Rows are points. To make a cloud, some directions were put in groups of two or more. Within a group, all points are equally far from the middle, so they leave a hole (a ring in 2 directions, a hollow ball in 3). The other directions are filled evenly. Then the cloud was stretched, turned, moved and blurred a little. How many holes are there, and how many directions does each take, smallest first?

Cloud:
[[-50  -9]
 [ 39 -29]
 [-60  -3]
 [-34  19]
 [-12   1]
 [ -5   9]
 [ 25 -45]
 [ 14   7]
 [-29 -19]
 [-43 -19]
 [-31  17]
 [-28 -10]
 [ 18 -27]
 [-48 -26]]
Holes: 0

Cloud, 32 rows:
[[  1 -30   8  10]
 [ 30   6  -7  50]
 [ 39 -16 -27  24]
 [ -4 -17  48  30]
 [-35 -17 -12  30]
 [ 10  30  14 -23]
 [ 34  50 -28 -12]
 [-13  29   1  31]
 [ 28 -27 -20 -32]
 [-22 -31  10   2]
 [ -1  -4  -2  53]
 [  7  -9 -13  60]
 [ -2 -29   0  49]
 [-12 -39 -16  -9]
 [-12 -16 -27  11]
 [ 23 -25 -21  16]
 [-13  -1   4 -31]
 [ 11 -12 -36  34]
 [ 26  19   5  -3]
 [ 26  49 -12 -18]
 [ -3   9  -1 -46]
 [ -8  -9  38  34]
 [ 44  39  -8   8]
 [ 29 -23  -9  12]
 [ 50  -1 -16  -9]
 [ -1  43 -45 -14]
 [-14 -37 -32 -18]
 [ 27   4  18 -43]
 [-13  -3 -43 -18]
 [ 10  40  25 -51]
 [ -3  15 -12  -8]
 [-13 -19  38  28]]
Holes: 0

Cloud:
[[ -2  34  11   7 -12 -46]
 [ -9  -7 -22  48  10 -25]
 [ 31  36   5   0  22 -17]
 [ -6  36  43 -16  -6 -34]
 [-23  48  -6  -2   5 -24]
 [-10 -23   9  18  29 -37]
 [ 36 -32  -4  14 -19 -13]
 [-16  27  31 -17  32 -16]
 [-31  29  12 -29  10 -28]
 [-25  30  56  -3  -3   2]
 [ 12  34  60   6  -4 -12]
 [-33  -4  24   6 -31  35]
 [-12  47  30   6  20  -6]
 [-37 -24   8  14  38  -8]
 [-11 -10  52 -20  30  24]
 [ 14  22  42  -9 -19 -40]
 [-19 -14  17 -27  42  -6]
 [  9 -13  10  -4  37 -36]
 [-32 -14 -16  39  21 -17]
 [  0  10  29 -29  32 -22]
 [ -2 -56  17  -9  21   6]
 [-25 -28 -29 -24  14  12]
 [-15  -8  -8 -52  -1  -9]
 [-21 -53   4  -8   9  19]
 [ 15   5 -43  27  27   0]
 [ 19  24 -20  12 -40  -8]
 [ 32 -29  14  16 -15 -28]
 [  5  24  -8 -38  -4  38]
 [ 30 -35  28   0  23  41]
 [-13 -10 -22 -45 -15  -3]
 [ 16 -20  43  46  28   4]
 [-33  18  22  -8  39   6]
 [ 32   7  22  -6  -4  53]
 [ 19  43 -11  14  24  12]
 [ 14   2  -7 -15  19  54]
 [ 33  10  -5 -25 -40   2]
 [ 39  12  17  16 -40  -4]
 [ 14  50 -12   8  -4 -18]
 [-16  -7 -40  18  27  35]
 [-27 -23   1  15 -32  34]
 [ 27  -8  31 -34 -41  -9]
 [-12  20  -9  32  28  42]
 [ 35  27   1   1  14  38]
 [-22 -26  38  40  10  -7]
 [  7 -16 -33  51   6   3]
 [-29   2  34 -10  42  11]
 [-16 -37  16   0  -3  53]
 [ 37 -35   9  37  18  26]
 [-34 -37  29   2 -21   0]
 [-36 -20  37   2   9  37]
 [ 15 -25 -17  39 -22  26]
 [-33  25  43 -27 -23   7]
 [ 29  20 -37  -7  10   3]
 [  0  24  22   1 -13 -50]
 [  3  18  38   9 -26 -43]]
Holes: 2 (3, 3)

Cloud:
[[-26  24  44  11  21  19 -28 -11  19]
 [-45  24  13  27   8 -13  -8  11 -19]
 [ 32   3  12  20  -6  34   1  -9  37]
 [-11   4  -8 -15  -5 -38 -16  -3   8]
 [-57 -39  -4   0   3   6  -2  -7 -14]
 [  6 -35   0   0   5  42   6 -27 -15]
 [-28 -37  13  18 -12  11  -5   9  33]
 [ -3   7  -6 -18  -7 -14 -24   7  43]
 [ 11  13  -7  28 -31  39  -7   0   3]
 [ 26  47  19  31  13  15 -14  14  -4]
 [ 19   8 -16 -14   9 -13   5  20  28]
 [ -8 -10  -1 -11  19  53  15   7 -24]
 [-44 -16  -9 -11  30 -15 -23 -16  21]
 [ 29 -24 -17  -1  26  27  13  -4  23]
 [ 29   2  -9   0   5  -9  29   8  21]
 [-14   2  21   6 -20  -6 -13  29  35]
 [ -9  12  -6 -24  -3   6  10  32  -1]
 [-25 -21  15 -12 -30  22 -22   0  13]
 [  4 -34  14 -29   2  46 -25   6  19]
 [  3 -24   0  48  22   8  19  -9  -6]
 [ -8  11  12 -18  33  -1 -14   2 -30]
 [-24  -7   6 -31  20  18 -10 -16  38]
 [ -6  10  24  33 -15 -31  -2  21   1]
 [  0   3 -33  -2  -5 -10 -18  19  18]
 [-44   4  -7  29   7  25 -45  -8  -1]
 [ 26  16   9  -3  21 -29   6  21  10]
 [-42  15  20  42  12 -12 -13   4  27]
 [ 19  -4   9  22  44 -19 -10 -15  21]
 [  8   2  21 -18  -1  47  -7  34  -7]
 [ 23  27  33  22  32  21 -34 -12  14]
 [-11 -21  -1 -15  27 -26 -41  -9   6]
 [  4  26 -26  -7  32   0 -31  -1  -2]
 [-19 -34  24 -15   7  54  -9   3 -10]
 [-37 -14  33   9  13 -27 -18 -13  -5]
 [ 12  -6  10  37  19 -11  -4  -3 -28]
 [  2 -29 -30 -13  -1  -6  15   9   5]
 [ 20  17  19  20  38  30 -17 -27  10]
 [-26   3  41  -9  24  -1 -39 -22  19]
 [ -9   8  33 -39   0 -13 -13  11  -5]
 [  3 -11 -34 -26  17  36   8 -13   0]
 [-38 -18  49  23   9   1  -7  -9   1]
 [  1  14  -2  21  13   6 -15 -32 -33]
 [ 23   3 -26 -16  26 -15 -20   1  -1]
 [ -1  17  16   3 -28  44 -16  -7  17]
 [  9 -25  19  27  -2  20  24  34   9]
 [-51 -19  -9  32  -5   8 -14 -20 -21]
 [-22  12  17 -20  32  19 -20 -23 -14]
 [ 13 -42  15  15  -2  40   1 -15   5]
 [-16   5  17  11  -2  -9 -15  46 -10]
 [ 10 -32  18 -35  16  15   3   2  29]
 [-11  -4  18 -15  -8  -2 -10  17  51]
 [-15  13  38  58  -3 -12 -10 -10  -8]
 [-38  19  16 -21  22 -26 -23  -4  -1]
 [-19 -18  21  16  18 -10   1 -25 -23]
 [-30  16  12  33   9  15   4   6  35]
 [  5  30  20  26 -25   5  -3   0 -30]
 [  0 -14 -10   6 -13  -8  32  10  -5]
 [-19 -19 -33 -16 -16   2   3  -5   4]
 [ 36 -14  23 -30   4  10  -9 -10  11]
 [ 23 -10  -8  10 -12 -12  16  -9  23]
 [-30  11   2  27   9   5 -34 -33  26]
 [-27  30 -14  16  21 -33  -2 -15   2]
 [ 16 -25  22  -8  -4   6   8 -25  33]
 [  6  -6  -1  14  35 -10  12 -34  -5]
 [ 24   8 -31 -27  12   4 -23  -5   0]
 [ 47  28   6  25  -9   8  10  -3   5]
 [ 22   5   0  37  -7  -7 -22 -14  -9]
 [-31 -26  10  43  22   5   8  26  -4]
 [  0 -14 -26 -10  -8 -14  -2   5  27]
 [-27   2  20 -21   3  43   1   7   7]
 [-14  16  -6 -29 -21 -11  10 -12   2]
 [-33   5 -26   6  18 -22 -30 -18   1]
 [ -2   6   2   4  25 -27 -20 -47  15]
 [  3  11  44  -5 -11  10 -45   0  19]
 [ 14  13   0 -10 -17  17  18 -37   6]
 [ 10 -22 -17   0  35  32 -14 -22  28]
 [  6 -10  16  -9 -16  60  -4  14 -31]
 [  5 -27  11  33  16 -10 -30 -13  -9]
 [ -8  17  -3  42 -11 -21  -9   4 -18]
 [-38  11 -11  42   8 -12 -21 -14  17]
 [ 15   1  33 -23  -5  44 -26  17   6]
 [ -4  -1  -7 -12  49  32 -11  -7 -10]
 [ 14  15 -11 -11  28 -18  -9  23  -2]
 [ 13  19  -1  19 -30  39  -1 -13   6]
 [-39   5  19  30  -3  18 -18 -19  32]
 [  8  24 -11  -3  -4  -7  30  16  15]
 [-39  23  22  23   6  11 -25  15 -25]
 [ -7 -41   7 -15   2  17 -16  40  23]
 [-15 -15   5 -36  16  17   4  19  26]
 [ 10  16 -13 -28 -12  16 -24 -19  -5]
 [ 43  -2   3  28  -1   9 -25   1  14]
 [-12   7  12   2  31  18 -56  -1  18]
 [-17  11 -24  19  34 -23  -3  -3   0]
 [-37  10  10  46   7  15 -33  22 -12]
 [-23   7  28  19  24   4  30   4 -17]
 [-45 -20  20  31 -10  17   7  20  13]
 [ 16  21 -13  -5  17  16  32 -19  23]
 [ -4   9 -10 -23 -14  39 -37   7   7]
 [-10  -4  27 -23  -4 -22  -7  28  25]
 [-17 -15 -41 -13  10  15  10  12  13]
 [  1  -3  -1 -30  -5  59 -15  -2  -3]
 [ -3   1  24 -22 -10  46  -8 -22  14]
 [-39  20  26  25   9  21 -34 -10  12]]
Holes: 2 (2, 6)

Cloud, 96 rows:
[[-10 -18  34  53   6  17   2  -2   0]
 [ -7  18  11  23 -21  16  22 -27  -4]
 [ -8  34 -14 -33  14  -2  -1 -31 -29]
 [ 25  -9  -4 -16  -7  -7 -29   8  -9]
 [  6  17  -1 -22 -17 -25  16   3   8]
 [-27 -15 -29  26  15  -9   4  18 -19]
 [-16 -36 -19  47  10  10 -17 -19   6]
 [  7  34  21  13 -18 -13   3  -9 -19]
 [-20  13 -11  -7   8 -48 -26  13   5]
 [  6 -10 -50 -26 -25  26 -20  32  -4]
 [-38   7   5  -4  -6 -15  28 -13 -15]
 [-23 -41   8  54  26   1  -1 -27  -7]
 [  7  18   2  28 -21 -26 -15 -11  -3]
 [ -5  27 -19  20   6  -3  12 -43 -10]
 [-47  16 -14   9  -9  21 -27 -12   2]
 [ 20   8 -13   4 -16  -1  44  -4   6]
 [-14   4  30  28 -36  20   2 -20 -23]
 [ -9  -7  35  32   0  -6   2 -11 -12]
 [ -6 -12 -35  -6  15 -17 -38  22 -37]
 [ -6  -5  -7  11  15  -3 -25  24 -26]
 [ -9  14  -3 -25 -24  14   8  20 -30]
 [ -4  22 -14 -21 -22  23  -2   6  -6]
 [-26   5  18  -7 -37  29   7 -10   4]
 [  8 -17 -30   6   9  10 -34  36 -18]
 [ 16  -8 -19  17  -1 -17 -34  24  16]
 [ 11  24 -42  -1 -21   6  12  23   6]
 [-20  -3  13  33   5  24 -41 -14 -35]
 [-17  27  -3  -8  33   9  19 -32 -26]
 [  8 -14 -44  -6 -13   1 -33  41   9]
 [  0  18   9  34   8  -9  -2   5  -7]
 [  4 -26 -13  24 -18   4   5 -19 -28]
 [-11 -39 -13  13 -28  12 -28  16 -28]
 [ -6  12 -41 -12 -14  -3   3  16 -15]
 [ 42   3 -42 -26  -2 -29 -26  22  -7]
 [ 10  22  -6 -11 -13 -38 -28  24 -16]
 [-23  -3   0  30 -26  18 -16 -21 -40]
 [-19 -12  10  30 -29   5 -38   0   2]
 [-12  15  -5 -10   1  -7 -28  25  -3]
 [  6   3 -10  31 -17   0   7 -17 -28]
 [-33  18  -7  -5   5  -3 -40  -3 -39]
 [  8  24  -8 -39  20 -34  -6  -8  10]
 [  2 -12  31  16 -10  -9 -16  14   4]
 [  2   9  -4 -15 -32  34  -4  -5 -33]
 [ 12   8   7 -10  24 -21 -14  27 -23]
 [  2  27  -7  11   6   1  29  14  16]
 [ -2  27  24  26 -25   1  13 -35 -22]
 [ -7 -19  -1  46   8 -32   5 -15 -11]
 [-29   1 -16   0  11 -22 -40  10 -33]
 [  7   7 -35 -33  15   5  18  20 -14]
 [ 10  -6   7 -15  30  18  14   7 -45]
 [ -5  30   9  33 -25   5  29 -22  17]
 [ -4 -28  22  18  -1 -14  29 -48 -34]
 [ 13  15 -11 -17  17   0  -3  16  -6]
 [ 29  -9  -4  -4  -4  -3  -3  -8 -49]
 [ 17  -2   2 -22   2  13  18  -3 -28]
 [-15   3  35  56  -4  -4   3 -12 -21]
 [  9 -16  12  22 -32  22 -12   1 -27]
 [-14 -12   1 -19   4  -5  18  18  28]
 [-16 -13  11 -12  12   4  -7  12  -7]
 [ 16  -4 -34  14 -26  -7 -32  16  -6]
 [-33  -3  -2  11 -27  32  26   6 -39]
 [ 27  -5   8  -4 -25   3  35  23  -2]
 [ 19  27  13 -10 -25 -18  -9  12 -49]
 [-31 -24 -19   9  17   6 -15  -5   4]
 [-16  -8  26  19  22  -5  12 -23  -6]
 [ 18  -5  11 -15  12  -8   2  12 -22]
 [ 14  31  25 -10   2  -8  21  11 -40]
 [-14 -12  14 -29  11   7   7   0  15]
 [  1 -16 -13  49 -38 -12   9  14  16]
 [ -3  10  -1  21  -8 -16 -25  17 -45]
 [ -2   4  18 -48  12 -28  46  -5 -10]
 [-11 -40 -20  18 -10   0  38 -17 -15]
 [ -4  -7  10  20   3 -24  18  -8  -2]
 [-21   0  10   7   8 -29 -16   4 -11]
 [ 35  23   3 -20 -10  -6 -16 -17 -43]
 [-22  -9   9   8  -4  20  56 -36 -20]
 [  9  -8  -2   2  11  -3  24  -7 -49]
 [ -2 -14  38  47 -30  10  18  -7  -7]
 [-33  29   4  12   8   7  -7 -35 -37]
 [ 33  17  -8 -24  29 -10 -26   8 -11]
 [ -5   4   6   6   7   9  31 -22 -33]
 [ 32  24  13 -12  19  14 -18  -4   3]
 [-32 -32  12  28 -33   9  25 -11 -33]
 [-20  13  32  37   0 -15  24 -26 -42]
 [  3  15   3 -10 -23 -29  16   4   0]
 [ 10  21   3  -9  18 -35  20  -8  -9]
 [ 12  10 -12  26  -8  13 -11  28  -9]
 [ 12  17 -27 -35  11 -18  -8 -24   2]
 [ 12  24  15  30 -22   0  35 -30   6]
 [-36  11 -13  14 -17  27   4  10 -12]
 [ 17   5 -14   2 -41  -6 -16  27 -16]
 [ -2  18  17  16 -12  21   0   3 -35]
 [ 24  60   3  25 -11 -22  12 -31 -16]
 [ -4  28  11  15  14 -36 -26   0   5]
 [ 31   5   2   1  -5  25  39 -24  -7]
 [ 18  -5 -13  27  34  -5 -21 -12  -4]]
Holes: 0

Cloud, 94 rows:
[[  7  -9   4  23 -17  -6  35   1 -11]
 [ -1 -23  11 -28   5  -9  26 -47  -7]
 [ 27   3  10  18   3   8   4  18 -14]
 [ 25  -9  -3  -7 -16 -13  26 -26  -7]
 [ 15 -17  -9   0  -2 -28  47 -15   4]
 [ 10  14   1  -6  -9   4  26  24   4]
 [ 24  -9  -1   8  -1  18  -5  26  10]
 [  2  15 -16  22 -23  -3   1 -15   8]
 [ -3  22  12   0   2   2 -28 -20  14]
 [ 19  13  25  38  16 -29  11   8 -19]
 [  4 -14 -22 -32 -16 -14  15 -14 -14]
 [ 30   4  -4   9 -13  10  13 -60  -7]
 [  1  -8  26  25  -2   6  -7  -2  32]
 [  5  36   4 -18 -28  11   9   3 -16]
 [ 13   7  19  41  10  -5 -20  -4  35]
 [ 15   3 -25 -10  -8  25  -1 -44 -23]
 [ -1 -21  12   8 -22  -3  13 -19  -7]
 [-25  -5   1  -7 -33 -11 -18 -18  -4]
 [ 17 -26   2 -10 -25  11  21 -17  13]
 [ 15 -15  -2 -15   4   5  29  -3 -11]
 [  8   3  14  -8 -18 -27  15 -43  -5]
 [ 23  13 -19  -6  -3  -2  27 -40 -16]
 [ 34  -9  -3  11  11   2  28  20  -5]
 [ 20  21 -24   3 -21  30 -20   5 -12]
 [  7 -19  31   9 -11  -4  -6  18  25]
 [-30 -10 -28   6   9  16  12 -12  13]
 [-20   3  14  -4   1   1 -14   8 -15]
 [ 23   2  -7 -18 -13  26   9 -35  -4]
 [  3 -24   0 -17  -1   1  56 -41 -12]
 [ 43  -5  -2   1  -9   6   4 -24 -32]
 [  2  32  14 -10 -17  -1  22 -20  -6]
 [-23  20  33  16 -10 -27  -7   6   6]
 [ -3  -2  -8  -4   2 -31 -15 -14   9]
 [-18  -4  -4  26  18   9 -23  10  37]
 [ -2   7 -29   5  -6  -1  14 -25 -24]
 [  1 -11  20  11  10  -5 -13 -16  20]
 [ 37  -1   2  34 -21  -3  14  10  -5]
 [  4  -1  -3   7  20 -27  -7  -1   0]
 [ -5  18  -5   5  24   6  -1   1  -6]
 [ 24  25  25   4 -13  17   9   7  -7]
 [  4  16 -23  14  -5 -33   1 -33  -9]
 [ -9  12  -2  -2  -7   9   7 -12 -25]
 [  1  -4   5  -2 -19 -22  40 -50   4]
 [-12  34 -10   9 -24   1  23  -5   2]
 [  8  16 -23 -21 -16  12   2 -14  15]
 [ 35   5 -27   7  25  -8  11 -29  27]
 [ -4  -1  -2  24  14  -7  24  -4  32]
 [ 14  -3  -8   6   8  46 -16  20  -3]
 [ 15 -15  15 -12   8  -6  11 -37 -12]
 [ 22  21  17 -10 -13 -32  33 -21 -16]
 [  0  18  -8   8 -22 -16  35   5  13]
 [ 21 -22  -1  23 -17 -14 -13 -13 -11]
 [ 22  -4   8  27  -7  26  10  -3 -23]
 [ -5 -10  -5  -7 -21  -5   0 -39 -15]
 [ 24 -23   7   8 -10   3 -12 -21 -26]
 [ 51   0   0 -19   1  -1  38   1   5]
 [ 29 -42   3  -1  -4  11  27   1   5]
 [  3 -20 -10  -7  37  -7   2 -51  -2]
 [  5   1   1 -11  -3 -23 -19  10  20]
 [ 16  22 -30 -28  11 -14   1   5  12]
 [  6  18   4  27  21 -20   8  20  29]
 [  9 -19  -1  -4 -11 -24   9   0  19]
 [  9   0 -13   1 -14  -7  37   9  16]
 [ -6  -1 -42 -17  -5   4  -7 -18  19]
 [ 12   0 -35 -18 -20 -18  21   2   6]
 [  6  20 -21  21  28  -2 -26  41  34]
 [ 28 -14  26   2  -8  18  29  16  14]
 [ 32  -6  -5 -13 -34   6  10  11  11]
 [ -8 -16 -36  13   4  28  -6 -20  15]
 [-13  -9 -33  21  15  -2  25 -20  18]
 [ 10  12  10 -14 -46   5 -20  18   3]
 [ 31  22  11  23  -7 -40   5 -20  -4]
 [ 46   4   9  -1   1   0 -27   7  -3]
 [ 17  33  -7  -1 -15 -24  13 -13  17]
 [-17 -20  14  11  24  -2 -17  11  32]
 [  6 -12   4  -7   2   9  21  -3  -8]
 [ 29  33 -39  -1 -22   9  -7  -7 -17]
 [ 33  23   4  -4  -9  -7  28 -42   7]
 [  8 -11  15 -10 -17  -6  -1 -28  -5]
 [ 29  13  54  10 -16 -16  -6   1   7]
 [ -1  23 -31  -8  -1  27  18   6  14]
 [-12 -33 -14   9  10  21   3 -46  -9]
 [ 16  13   4  14  32   5  -4 -18  -1]
 [ 23  18  21  -6 -23 -44   2  -2  -8]
 [-14  -9   5  -4   9  14  24 -19   2]
 [ -9 -34  20   4   4 -36   7   6  27]
 [ 45 -25 -15  -9  -3  -5  15  -7  -4]
 [-24 -10   5 -18   5  30  19 -11  13]
 [  1 -40  39  20  28  -7   2   0   4]
 [-33  -5  -3 -11 -12  -2   4  -6  -5]
 [-44 -11  -6  21   5  24 -17 -23 -12]
 [ 41   5  11   9  -3 -11  11   2 -20]
 [ 30  -6 -25  21  22  -6  19 -19  28]
 [ 26 -20 -29   4   9   5  14 -37  10]]
Holes: 0
